Rows are points. Any point is a mix of the corners, with weights that add up to 1. It lies inside the corners' shape when no weight is negative. Say inside or outside, and name the corners with a negative weight.

Corners:
(1): [27 49]
(2): [-29 -23]
(3): [ 31 -24]
Points:
[25 44] -> inside
[27 -2] -> inside
[-3  7] -> inside
[10 24] -> inside
[26 24] -> inside
[ 28 -21] -> inside
[25 44] -> inside

Corners:
(1): [-44  22   1 -26  39 -42]
(2): [-12  23 -14  37 -31  50]
(3): [-13 -35  -7  45 -26 -26]
(4): [-28  -2 -60 -25 -31   0]
(5): [31 47 -3 24 19 26]
(6): [ -5   2  48   1   0 -56]
(7): [ 45 -17  15 -13  40  52]
Points:
[-12  14  -9  22 -15  24] -> inside
[-24  -9 -43   1 -26  42] -> outside (5, 6)
[-17 -16   1   9 -16 -16] -> outside (5)
[-20 -15  -7  13 -15 -18] -> outside (5)

Corners:
(1): [-18  -6 -21  28  13  -5 -13  -7 -17  32   2]
(2): [  1  23   2  46 -18   9 -29   5  18  15  26]
(3): [ 36 -44 -28  -1   9 -32  10 -34   3 -23  30]
(4): [ 21 -13  -6 -10 -16 -25 -14  14  24  -8  18]
(5): [-16  14   6 -13   4  -2 -29 -60 -12  10  28]
(6): [-26  -1   2  46  51  50   3   1   7 -26  -5]
(7): [-11   2  19  14 -27  -8 -10 -34   2  -5  -8]
(8): [-28  26 -17  14   2  10  -6  21 -55 -33  10]
(9): [ 27  -6   2   6   9  24  40 -29 -16 -10 -16]
(10): [ 23 -13 -16 -10 -22  -4 -27 -16 -11 -23 -10]
(11): [ 39  21   7  30  23 -50 -13  -7 -28  35  34]
(12): [  9  15 -27  14   1 -17   0   2   9 -20  -1]
Points:
[ -1  28  12   0 -38  -8 -35  -8 -28  23  13] -> outside (3, 6, 12)
[ -7   6  -2  19   8   6  -7 -14  -4 -10   5] -> inside
[  7   5  -6  23  11 -18 -11 -11 -15  18  14] -> inside
[  9  -1  -9   8  -3  -7  -6 -14 -10 -12   5] -> inside
[ -6  13 -14  34  31   8   2   6  -5  -2  20] -> outside (7, 10)
[ -5   1  -6  11  -3   5  -3 -14 -10 -10   1] -> outside (11)
[  2   0   2  14  -3   1  -2 -19  -3  -9  -1] -> inside
[  5   7 -15  16   3  -9  -5  -7   0  -9   6] -> inside

Corners:
(1): [  5   3  -1   2   8  -9  -8   5 -22   5   8  -5   2  -3  -1  -4   9   5]
(2): [ -8   7   4 -12  -4  16  -2   2  -7  -1   1   0   3  -1   7   4  -2  17]
(3): [-13   4   4  -1   8  -5  12   3   3   6   6  -1   6  -3  -2   3   7  21]
(4): [ -2   2  -1  -9  -6 -40  -6  10  -5   5   9  -5  -4  10  -3   9  -9   0]
(5): [-11  -5  -1  -6   0   2   4   5 -10  14  -8  -2  -2   6  -7  -7  -7  13]
(6): [-6  6 -1  8 -6 10  6  7  6  9  5 -5 -4 12  8 -5  2  4]
(7): [ -4   8   5  -7   5  -7  12   1 -11   6  10   4  -9   9  -7  17  -2   3]
(8): [ -7  -6  10 -10   1   9  11  -9   0  11   8  -8   0  -3  13  -9   3  -1]
(9): [  8  -2  -6  -2   0 -11  10 -15  -2  -1  -9  -9  -3  10  18  -2   6   0]
(10): [-21   4   5   5   4  12   4   9   1  -4   2   5   4  -1  -5  -8 -24   3]
(11): [ -6   6   4  -3   0  17   2 -28   2   9   8   2  13   9   2  -7   4   3]
(12): [  4 -11   2  -3  11  10   4  -2   4   4   5 -10  13   3  -6  27   7   1]
(13): [ -4  -1  -6 -12   5  10   4   8   7  10   6  27  -2   4   8  -6   5  -3]
(14): [-17   9  12  -7  14   7   1   0   7   7  -9  -7  -5   9   5  -4   3   2]
(15): [  1  11  -6 -11  12   9   7  -1   2   6   9  -4   5   8  -1  -7  -9   6]
(16): [  4   6  13  -9  -6  -1   8   6   6   5   2  11  -5   2 -10  -6  -2   1]
(17): [ -2   7   2  -9  -1  11   8  11 -23   7   3   0  26   4   4  -7   5  -1]
(18): [  1 -50   1  -3   6  11   2   9   0 -39  -1  -6  -4  60   6  -3  -5   2]
(19): [-21   4  -5 -10  -4   7   9   7   6  -3   0  -3  -9   0  -6  -5   6   1]
Points:
[-4  3  3 -4  3  4  4 -3 -1  1  6 -1  3  7  3 -1  1  3] -> outside (5)
[ -9  16   1 -11  -3  -4   7  -2  -3  16   5   0  -3  -6   5 -10   5   4] -> outside (10, 12, 18)
[-7  0  3 -5  3  8  3  6 -3  4  6  1  2  7 -2  0 -2  2] -> outside (3, 9)
[-5  0 -2 -5  4  5  3  1  0  4  4  5  2  9  3 -1  1  3] -> outside (8, 16)
[-3 -5  0 -6 -1  0  9 10  0 -1  4  1 -1 11  0  1 -4  6] -> outside (1, 11, 14)
[-5 -1  3 -6  5  2  5  1 -3  1  2  0  4  5 -1  1 -2  4] -> outside (6)

Corners:
(1): [ -3  24  11 -15 -50   9  14  20  30  -2  19  35   7   6   8   7  -6 -23
 -14  18]
(2): [-23  -4  19  35   9  10  14 -23 -12 -30 -23   9  27   1 -18  17 -10  11
  -3   9]
(3): [-36   6 -40 -28  13 -21  37 -27 -32 -35  -4  10  36 -14   1  15  19  10
  33   5]
(4): [-20  24 -11 -12 -13  12   5 -13   0  22  15  34  -5   4  31  24   5  -5
  16 -41]
(5): [ 23  -3  -1 -11 -16  16  22 -14   7  30  11   1   0 -33  10  -9  22 -10
  -7  -3]
(6): [-24  23  20 -33  -4 -16  -2  28 -24 -32  -8  -7 -10 -12  12 -16  10  11
  -5  -6]
(7): [-10  18  16  44 -24 -10   2   9 -13   8  -1 -12  -8 -11   4 -23  17   3
  44 -11]
(8): [ 10  17 -21   7  -7 -35 -32 -11  18  39 -23  26 -20 -22   5   1  16 -41
  -5  13]
(9): [ 26  -2   0  -5  13  31  43   4  20 -17 -17  16 -24   7   5  -5  15   5
  21   4]
(10): [ 10   7   8  -8  -7  -8 -12 -21  -4 -17  -9  10  13   5  -4  -8  -5 -30
  33 -19]
(11): [ 20   9  23   7  22  -4  46   5  11   6  22 -13 -11 -14 -11  19 -22 -10
  -2  -4]
(12): [  9 -32  12  12  15 -11  15 -13   5  27 -46 -43 -15 -13   1 -20  -4   0
  47  22]
(13): [ 12   1 -20  19   5   9   2   5  10  -2 -44 -34  13   2 -41 -32 -33 -21
  16  12]
(14): [ 50   6  -5  -7  -6 -15   8 -14  23  35   6 -19 -42  30 -23 -11 -19 -11
 -25  38]
(15): [ -3 -32 -15  23  12 -24  18   2   3  21   2  23  -4  36 -31   5   2 -19
 -20   9]
(16): [  5  -7 -23   6 -18  -3 -31 -11  41  15   6  13  -3 -12 -33 -29  -1  -9
   5  31]
(17): [ 54  20  27 -17 -27  -7  29  14  32  -4   3   7  17   0   3  15 -24  32
 -24   8]
(18): [-28   4  16  18 -16 -26   6   5  20  14 -13  -9  -6  17 -15   9  50 -13
 -12   4]
(19): [ 15 -26 -17  28  -7  32  -4 -12 -23 -31  -6  -7  30  30  19  41   6  17
  33   9]
(20): [-13   5 -18  13 -28 -56   3 -29  -9 -45  11 -22   1  -4  33  -7  -8   4
 -14  -6]
(21): [ -5 -10  12 -18 -28   7 -10   5 -15 -12 -24  40 -18  -4 -37  60 -31  -9
 -36  -5]
Points:
[  1   6   0   3 -10  -2   6   0   3  -4  -8  -1   2   1  -5  -4  -3  -7
   6   4] -> inside
[ 1  0  1  0 -5 -2  5 -3 -2 -6 -7 -1  1  1  2  3  2 -1 11  3] -> inside
[ -4   5 -11 -16   3  -6   7 -30  10  -6   5  -9  -1  -9  36  -1  35  -9
  25  13] -> outside (7, 13, 15, 17, 21)
[ 11  -2  -8   2   1 -16   7  -9  16   3 -12  -8   1   0  -6 -10   3 -11
  -2  18] -> outside (4, 7, 21)
[  0   5  -1   1  -9 -11  14  -2   9   5  -3   2  -9  -9  -3  -2   2  -3
  -5   7] -> outside (10, 19)
[ 28  -3   5  34   8   2   8  13  21   8  -9 -22 -22  13   3 -21 -32   7
   8  20] -> outside (3, 5, 10, 18, 21)

Corners:
(1): [ 28  41  28  29 -25  43  33   1   7   8 -19 -11   4  49  14 -27  56 -18
   4   6]
(2): [ 12   3  26  23   7  16   6   0 -18 -26 -25  17   1  28   8 -15  25 -15
 -27  10]
(3): [-32  28   1  19  -6  -9  -2  -8 -15  11  14  14   4   5 -18 -11  16  17
  -6 -20]
(4): [ 22   0   5   2 -11  19   1  30  -1 -28  36 -17  -3  -7 -45 -18  -7   5
 -11 -14]
(5): [ -1  35  15  40  21   8   6 -18 -16 -17   3  38 -23   4  11 -17  -7 -11
  -9  10]
(6): [ 26  30  -4  56  22 -20  -1   1  -3 -40  -4  23 -39   3  -1  22   9  17
 -18  22]
(7): [  4 -26  38 -33  -7  18 -33  30  -4   0 -17 -19  34  -1  10  37   5  -1
  52 -17]
(8): [  2 -25  -6   8  52  14 -28  15 -22 -17 -16  10 -14 -26 -16  -3  -7   2
   1   9]
(9): [-22   4  -4  32  12 -13 -45  -4 -34  25  -3 -10  18 -19 -47   3 -24 -13
  14 -17]
(10): [ -2  -4  -6 -22   7  32 -25   1  13  -1 -15   7  -9  28  10  30  -4 -22
  28  -8]
(11): [-41  -5  12  -4  16   7 -36 -32  -4  48 -22  -6 -21   5  -4  20 -15  16
 -17  30]
(12): [ -5 -16  19  -3  -4 -33  19 -16 -18  50   6 -31  37  16  -3  -9  -3   7
  20  -5]
(13): [  2   3  -9  -9 -17  -8 -13 -15  -2 -48 -10  21 -13 -26  -1  15 -14   3
   0   8]
(14): [ 19 -36  12 -17 -11  39  17  39  -3 -32  -8   9 -43   3 -10  20 -29  17
  45  -9]
(15): [ 11 -16 -20  11   0  33  -6  22  10 -27   8  13 -34 -34  12  24 -23 -27
   2 -21]
(16): [-26  10 -13   3 -40  24  13  36  32 -18 -28 -31   7  -2  39  10  22 -35
   1  45]
(17): [ -8  60  10   8 -22 -38 -37  14 -49   7  13 -26  -3   2 -37 -13  19  -5
 -16 -26]
(18): [  9  -9  18  -6   5  -4 -51   3   3  26 -13  11   7  -1 -22 -26   2 -20
 -14  10]
(19): [ -5  11  -9  14 -10   0 -14  20  -5   8  -1 -29   7   0  -2 -22 -20  10
   2  -1]
(20): [-32 -42  22 -16 -12   9 -13   5 -12 -23   9 -17 -13 -19 -30 -20 -13  13
  18 -17]
(21): [-43  26  18 -11 -19 -26   8  -9   4  21 -35 -15  22   6 -11   9  -7   1
  28 -28]
Points:
[  2   5  10   9  -3   8  -1   5  -7  -6   3  -3  -3   2 -10  -8   0  -3
   2  -3] -> inside
[ -6   6  18   4   3  -4 -18  -4 -14   7  -5  -4  10   8 -15  -9   5   1
   2  -5] -> outside (14, 15, 16)
[ -6  -5   6   6   4   2 -10   4  -7  -1  -8  -1   0  -2  -5   0  -9  -1
   4   2] -> outside (1, 17)
[  1  -4   8  17  12  16 -12   0   0   2 -10   0  -3   5   7   0   1 -12
  -4  15] -> outside (3, 13, 14, 17, 21)
[ 0 -6  7  1 -3 16 -3 11  2 -8 -9 -2 -4  2  1  7 -2 -5 12  1] -> outside (17)
[  1 -12   4   7   9  24  -9   7   3   1  -1   4 -15  -3  -2  10  -3  -6
   8   3] -> outside (2, 13, 17, 19, 21)
[-8  3  6  5 -5  5 -5  5 -7 -5 -3 -7 -2  1 -6  3 -1  1  8 -3] -> outside (18)
[-7 15 -4 11 -4  2 -7  5 -1 -1 -7 -3 -8  0 -5  1 -4 -5  0  4] -> outside (2, 7, 20)
[  2   9   8   4   6  15 -12  -1  -6 -23  -6   6 -15   1  -1   6  -1  -3
   1  -5] -> outside (3, 9, 12, 14, 16, 18)

Corners:
(1): [ 14 -13 -13 -18   0  -2 -14  13 -27 -33  -1  -2 -46   4 -22   8   4   9
  -6  11]
(2): [ -2   2  14  34   1   0  19  -7   4 -26 -24  55  33 -27  -3  -2 -16  14
  30   9]
(3): [ 13  39  22  42 -28 -26  19 -10  -1 -22  22  31  24 -21   6  11  -5 -15
  25  36]
(4): [-10 -29  -9   5 -22  -7  -1  14 -12 -35 -24   6 -27 -43  24 -10  51  21
   0   1]
(5): [  4  28  10  23  12  37  10 -17  16 -13  -8  38   3 -14  25  10  -1  -6
  10  17]
(6): [ 30  11  15  38 -17  -6  25  -6 -17 -15 -22  20  -2  -6  12   5 -32   2
  29  16]
(7): [ -7  32 -36  -6 -19 -19  -8  -7  -9  -7 -42  12   5 -20  11   5  20 -19
  -4  13]
(8): [ -2   1 -27  25   4   1   2  18  19  37 -25  -5 -10   4 -13 -32  20  20
 -23 -31]
(9): [ -1 -12  -2 -19  -7  11  -6   3   9  24  -9 -38 -44  -4 -25 -35  16  -5
 -24 -38]
(10): [ 24 -17  -8  -5  15  -8  -1  38  12   2  -9 -49 -22 -21  -2 -39  48   4
 -13 -12]
(11): [-15  20   3 -16 -11  17   8  17  13   8  10  -7  -1  12  -8  15 -12   6
  19 -11]
(12): [-28  51 -20   1  -1  31 -10   5 -19   7   1  -6 -15   4   3  -8 -27  -8
  28  10]
(13): [-30  17  40   1  11  16 -13   9 -25  19   0  -2 -18  22   7  20 -29  -2
 -10   7]
(14): [  7  -7 -31   3   6 -28  11  22  11  -2 -12  -4 -30 -29  -8  33  21 -27
   8  -3]
(15): [ -7  20  -9  27  -9  19  12  -8   6  -6  -9   6  25 -33  14  13 -30  -1
  14  17]
(16): [ 33 -18   5 -35  -1   6 -22  25 -16  22  -3  -6 -28 -29 -33  -6  32   9
 -11 -14]
(17): [  4  14 -23  35  -6  -1   5  11  32  -2  20  38  21  -7  23 -10 -32 -32
  18   5]
(18): [ -5  20   6  10  13  34  18  17 -16   8   2 -21 -19  20 -26  -9   6  -6
 -29 -60]
(19): [  5  46  -8   8  15 -14  23 -16  -8   3  19  30  15  10  22  10 -17   3
  28  21]
(20): [  4 -16 -15 -29   0  12  20  43 -27  36  14 -26 -23   7 -39 -45  24 -18
 -38  -7]
(21): [  7  16  -8 -27 -10 -15  14  38 -18  -9 -19  14 -45 -38  -1  -7   6  16
 -19   7]
Points:
[  1  16   8  31  -8  -1  19  -2  -8  -4 -10  38  20 -20  13  -7  -2   5
   3   9] -> outside (1, 9, 10, 11, 12, 14)
[  1  10   2   3  -1  -2   6   8 -17   1  -9   1 -14  -8  -4  -3   1   3
  -3   3] -> outside (5, 11, 17)
[  3  18  -3  15   0   2  10   9  -6   1  -5  11   1 -13   5  -3   0  -5
   4   2] -> outside (1, 9, 11)
[ 11 -15 -13  -6 -10 -13  -6  21   0   0 -11  -9 -34 -20   0 -17  28  -8
 -19  -2] -> outside (2, 11, 12, 15, 18, 19)
[  1  -5  -8   1  -4  -6   7  18   1  13 -14  -1  -9 -13  -4 -11   6   3
  -5  -8] -> outside (1, 3, 5, 12, 18)
[-7 14 -7 10 -5  3  8  5 -3 -4 -7 12 -5 -7  3  4 -5 -4  6  3] -> outside (10, 16)
[  1  12  -6   8   1  -1   4   7   0 -10  -9   3 -16  -6   2  -1   3   0
   2  -2] -> outside (15, 16, 20)
[ 4 12 -8 10 -6  1  6  9  0  2 -3  6 -6 -9  3 -4 -2 -6  3  1] -> outside (2)
